Each row is a point. Each copy is the shape, with its points in the same order, turned, moved and blurred by noise. Some copies are also mirrored. Which?

Shape (8 x 3):
[[ 1.9  0.1 -1.2]
 [-1.5  3.7  2.5]
 [-0.5 -4.4 -2.1]
 [-3.5  5.1  1.6]
 [-6.9  4.7  6.1]
 [ 0.9  0.4 -0.2]
 [ 1.5  3.0 -2.1]
 [-4.1 -5.4 -4.5]]
Copy 1:
[[ 1.6 -1.7 -1.9]
 [-2.4  3.0 -0.5]
 [-0.7 -6.3 -1.6]
 [-4.0  4.0 -2.1]
 [-7.8  5.5  1.6]
 [ 0.7 -1.1 -1.4]
 [ 0.9  0.6 -4.0]
 [-4.3 -8.2 -3.8]]
Copy 1 is: only turned
Copy 2, 8 rows:
[[ 1.8  0.9  0.4]
 [-1.1  5.1  3.8]
 [-1.0 -3.6 -0.1]
 [-3.0  6.3  3.1]
 [-6.0  6.5  7.9]
 [ 1.1  1.4  1.2]
 [ 1.5  3.7 -0.9]
 [-5.1 -4.5 -1.9]]
Copy 2 is: only turned
Copy 3:
[[ 1.1  3.5  1.3]
 [ 4.2 -1.1 -1.5]
 [-3.8  1.2  2.1]
 [ 4.9 -0.7 -4.1]
 [ 6.0 -6.3 -3.7]
 [ 2.0  2.9  0.7]
 [ 3.4  3.1  0.1]
 [-6.5  1.0 -1.0]]
Copy 3 is: mirrored
Copy 4, 8 rows:
[[  0.4   0.7  -2.1]
 [  4.7  -3.4  -3.7]
 [ -4.2  -1.5   0.2]
 [  4.1  -5.4  -5.9]
 [  5.4 -10.4  -4.2]
 [  0.7  -1.0  -2.1]
 [  1.1   0.7  -5.1]
 [ -7.3  -4.0  -1.8]]
Copy 4 is: mirrored

Shape:
[[ 3.9 -0.5  0.7 -3.6]
 [-6.2 -6.2 -2.9 -1.6]
 [-2.5  0.5 -0.3  6.2]
 [-2.3  0.6  5.4  1.2]
 [ 0.3  2.7  5.3  7.4]
 [-1.2  4.1 -1.0 -3.7]
 [ 4.4 -1.3 -1.3 -0.3]
 [-4.2 -0.7  1.6 -2.1]
 [ 4.2 -0.6  1.2  5.2]]
Copy 1 (9 x 4):
[[ 2.0  1.9  2.0 -3.4]
 [-8.7 -3.0 -0.7 -0.7]
 [-2.0  1.6  0.6  7.3]
 [-2.4  3.1  6.5  2.7]
 [ 1.8  3.8  5.7  9.2]
 [-2.1  6.4 -0.6 -1.9]
 [ 2.9  0.1  0.5 -0.5]
 [-4.9  2.7  3.0 -0.1]
 [ 4.2 -0.5  2.5  4.8]]
Copy 1 is: only turned
Copy 2 (9 x 4):
[[ 3.1 -1.1  2.6  3.4]
 [-3.0 -5.5 -1.8 -5.9]
 [-2.0  3.7  4.5 -7.3]
 [-3.6  0.4  6.9 -1.5]
 [-1.4  6.0 10.3 -3.3]
 [-3.1  2.6 -0.8  2.2]
 [ 5.0  0.8  1.4 -0.8]
 [-4.5 -2.1  2.2 -0.8]
 [ 4.2  3.6  6.7 -3.5]]
Copy 2 is: mirrored
Copy 3, 9 rows:
[[ 4.7  1.8 -0.1 -3.5]
 [-4.4 -6.3 -3.5 -2.5]
 [-5.6  4.6 -2.8 -0.1]
 [-2.8  2.8  4.0 -1.0]
 [-5.1  9.3  2.1 -1.2]
 [ 3.6  0.5 -0.5  3.4]
 [ 3.1  3.1 -2.8 -4.1]
 [-1.6 -1.7  1.0  0.2]
 [-1.1  7.7 -1.9 -4.9]]
Copy 3 is: mirrored
Copy 4:
[[ 3.4 -2.1 -1.0 -3.3]
 [-6.6 -6.7 -1.2  1.9]
 [-1.0  1.6  0.8  6.3]
 [-1.0  1.0  5.7  1.0]
 [ 2.6  4.5  5.1  5.6]
 [-1.4  2.6 -1.4 -3.8]
 [ 4.5 -2.4 -2.5  0.3]
 [-4.1 -0.9  1.9 -1.8]
 [ 5.6  0.5  0.9  4.4]]
Copy 4 is: only turned

Shape, 13 rows:
[[-4.3  3.0 -1.9 -2.8 -4.4  2.3 -0.3 -2.2]
 [-3.5 -1.8  0.3 -0.7  0.8 -0.2 -1.7 -1.5]
 [-1.3  3.8  1.9 -1.7 -1.1 -0.8 -3.1  8.3]
 [-4.6  3.1 -1.3  1.3  2.1  2.5 -1.3 -1.4]
 [-3.7 -2.5  2.0  1.0  2.4  0.4  1.6  7.3]
 [-1.3 -2.8  0.3 -1.1 -0.4  3.3 -0.8  4.0]
 [-4.3  3.0 -3.8 -1.0 -0.2 -1.3  0.7  0.4]
 [ 1.7 -1.1 -3.7 -2.0 -2.5 -3.8  1.0 -0.6]
 [-3.9 -2.8 -2.4 -0.2 -2.0 -4.1 -4.8  1.6]
 [20.0  0.2  1.5 -2.0  0.0  0.3 -3.5 -2.5]
 [-4.9  4.9  0.2 -1.3 -2.5 -4.0  0.8 -2.3]
 [-3.1 -2.2  4.7  0.8 -0.1  2.7  1.0 -0.9]
 [ 4.2  1.3  1.4  5.3 -3.1  0.7 -0.8  4.8]]
Copy 1:
[[-6.6  3.1 -3.3  2.8 -4.2  4.2 -0.6 -3.5]
 [-6.6 -1.6 -1.6 -1.2 -1.2 -0.9 -0.2 -1.6]
 [-5.9  6.6 -1.4  0.8 -3.8 -1.3 -4.9  6.4]
 [-7.6  2.2 -2.8 -1.0 -1.3  2.2  4.3  0.0]
 [-7.6 -1.5 -0.1  2.8  2.1 -1.7 -1.5  7.0]
 [-4.7 -1.8 -1.4  0.0  0.4  1.7 -3.6  3.8]
 [-6.6  2.2 -5.5  2.4 -3.1 -1.5  2.0 -0.8]
 [-0.9 -1.0 -5.0  1.8 -4.1 -2.1 -1.7 -2.5]
 [-7.5 -2.2 -3.4 -2.7 -7.0 -2.6 -2.8  1.3]
 [17.1  4.7 -0.2 -5.4 -2.6 -0.6 -1.9 -1.0]
 [-8.4  3.4 -1.0  3.4 -6.0 -2.0  1.4 -3.9]
 [-5.3 -1.5  4.4  0.7  0.8  0.5 -0.5 -0.9]
 [ 0.7  2.1  1.2  1.7 -5.3  1.3  0.5  7.0]]
Copy 1 is: mirrored
Copy 2:
[[-3.3  6.2  0.3  0.6 -2.5  3.6 -4.2 -2.1]
 [-2.2  0.4  0.0  0.7  0.5 -0.5 -5.6  0.5]
 [ 1.1  6.2  3.9  1.1 -2.2 -1.2 -2.7  8.4]
 [-2.1  3.9  0.2  4.3  3.4  0.8 -5.0 -0.2]
 [-2.1 -0.4  0.6  2.5  0.5 -0.6 -0.1  8.4]
 [-0.7 -0.2 -0.7  1.9 -1.2  4.0 -4.3  5.4]
 [-2.3  5.5 -2.4  1.6 -0.1 -1.5 -2.5  0.1]
 [ 1.9  1.9 -3.9 -1.1 -4.6 -0.9 -2.1 -1.0]
 [-2.1  1.6 -1.8  2.5 -4.7 -4.1 -7.1  2.4]
 [19.8 -1.9  2.3 -4.7 -3.1  4.9 -5.6 -2.1]
 [-2.2  6.2  2.3  0.2 -1.9 -2.7 -1.9 -2.5]
 [-3.2 -2.5  4.0  1.0  0.7  2.5 -2.3  1.5]
 [ 6.2  1.5  2.5  6.8 -3.8  1.3 -1.7  3.7]]
Copy 2 is: only turned

Shape, 14 rows:
[[ 0.7  2.8 -0.9  3.3 -4.4  4.4 -2.0 -3.4 -2.0 -1.1  2.6]
 [10.5 -9.7  2.4 -0.7  3.6 -5.0  4.6 -0.9 -6.6 -5.5 -4.6]
 [ 5.7  2.2  0.0  3.1  5.3  3.8 -2.7 -2.2 -5.4 -3.3 -6.1]
 [ 2.1 -0.6  2.4 -1.5  1.6  1.6  1.6  9.0 -3.1 -1.6 -0.5]
 [ 1.9  1.4 -5.4  1.6  0.7  3.6 -1.1 -1.8  4.5 -1.6  4.7]
 [ 0.9 -2.0 -4.6  2.1 -3.6 -4.3  4.3 -2.5  2.7  0.2  0.6]
 [-1.3 -1.9  2.0 -1.0  1.2  9.1 -3.7  4.4 -3.7 -6.2 -1.5]
 [ 1.0 -1.1  4.0 -2.8  3.5  6.2  1.4  2.1  0.8 -1.7 -4.7]
 [ 2.1 -7.6  4.3  2.2  4.9 -0.6  4.9  1.7 -6.3 -1.0 -0.8]
 [ 0.1 -1.5 -1.7  1.0 -3.1 -5.6 -3.7 -6.0  0.8  1.1  2.6]
 [ 6.3 -6.6 -0.2  1.7  0.9  1.0  0.2  2.5  2.5  2.4 -1.7]
 [ 4.4 -1.9  4.9 -0.1  3.6  1.1  1.6  3.5 -0.3 -4.0  2.6]
 [-0.5 -1.3 -7.2 -0.5 -0.6 -2.7 -0.8 -2.5  2.8  2.7  5.1]
 [-0.6 -3.1  1.4  3.4  2.2  0.5  0.2  5.2  1.9 -3.7 -1.4]]
Copy 1 (14 x 11):
[[ 1.4  2.1 -2.1  2.0 -1.9  4.0  3.4 -2.3 -3.1 -1.7  5.2]
 [ 2.3 -9.4  7.9 -4.6 -4.8 -6.9  3.3 -6.3 -3.9 -5.6 -6.4]
 [ 4.0  0.6  2.9  1.4 -0.9  4.8  3.2 -5.0 -6.3 -5.8 -6.8]
 [ 0.0 -1.3  5.9 -3.0 -1.7  1.3 -0.9  5.4  0.3 -6.0 -2.1]
 [ 0.4 -0.9 -4.5 -2.3  3.2  5.0  7.0 -0.9  1.3 -1.8  2.3]
 [ 0.4 -3.9 -3.6  0.0 -2.0 -4.0  7.2  0.5  0.7  2.5  0.7]
 [-4.6  1.9  2.8 -1.2 -2.7  7.3 -2.6 -1.9 -0.5 -8.4 -1.4]
 [-0.3  0.1  4.4 -3.6 -5.3  6.9  1.7 -0.3  1.9 -3.1 -5.3]
 [-1.8 -5.6 10.9  0.6 -3.8 -1.6  4.6 -1.4 -0.9 -4.5 -2.4]
 [ 1.5 -0.9 -1.2  1.0  2.2 -2.8  3.1 -4.8 -0.3  5.5  2.8]
 [ 1.3 -9.8  2.3 -2.3 -0.8  3.4  2.1  0.3 -0.2  0.0 -2.2]
 [ 2.8 -2.5  6.1 -3.7 -1.1  1.5  2.5 -0.6  3.3 -6.5 -0.2]
 [-1.9 -1.7 -2.9 -2.2  4.9 -0.7  6.9  0.3 -0.1  4.2  2.7]
 [-0.9 -3.6  2.2  1.8 -0.7  1.8  0.9  1.1  4.7 -4.7 -3.0]]
Copy 1 is: only turned
Copy 2, 14 rows:
[[  1.8   0.9  -2.6   0.5  -5.4   2.8  -4.5   0.2  -4.5  -1.8  -0.3]
 [ 10.2 -12.7  -0.3  -3.8   3.9   1.3   6.4  -6.1  -3.5   2.9  -3.0]
 [  1.7  -3.9   0.0   0.3   1.5   9.6  -3.1  -5.3  -0.9   0.7  -4.9]
 [ -1.6  -5.0   0.0  -4.9  -4.4   3.9   4.5  -0.8   1.6   3.1   0.9]
 [  2.4   2.4  -7.7  -3.2  -2.9   1.9  -3.4  -1.1   2.8  -3.7   0.1]
 [  2.8   0.1  -8.3  -1.0  -0.8  -6.0   2.2  -1.3  -1.3  -1.4  -2.7]
 [ -2.6  -6.9   0.2  -6.6  -3.6   9.2  -2.1   2.7  -1.1  -2.3   0.3]
 [ -0.3  -4.6   3.7  -5.7  -1.2   5.8   2.0   0.6   3.4  -2.6  -4.4]
 [  5.4  -7.6   1.8  -2.7   5.0   2.5   4.7   1.9  -0.6   4.9  -0.2]
 [  1.7   0.5  -2.5  -0.5   1.8  -6.9  -4.0  -4.5  -3.5  -2.5   1.5]
 [  3.4  -7.3  -2.9  -3.8  -0.4  -2.5  -1.1  -1.4   5.8   1.6  -2.9]
 [  3.7  -4.7   0.8  -2.4  -1.2   3.6   4.0  -1.6   2.7  -1.1   2.9]
 [  1.3   3.0  -8.0  -4.3   0.8  -4.6  -2.9  -2.2  -0.2  -0.6   0.8]
 [ -1.7  -7.3  -3.5  -1.5   0.1   2.1   2.9   1.5   2.9  -1.7   1.4]]
Copy 2 is: mirrored
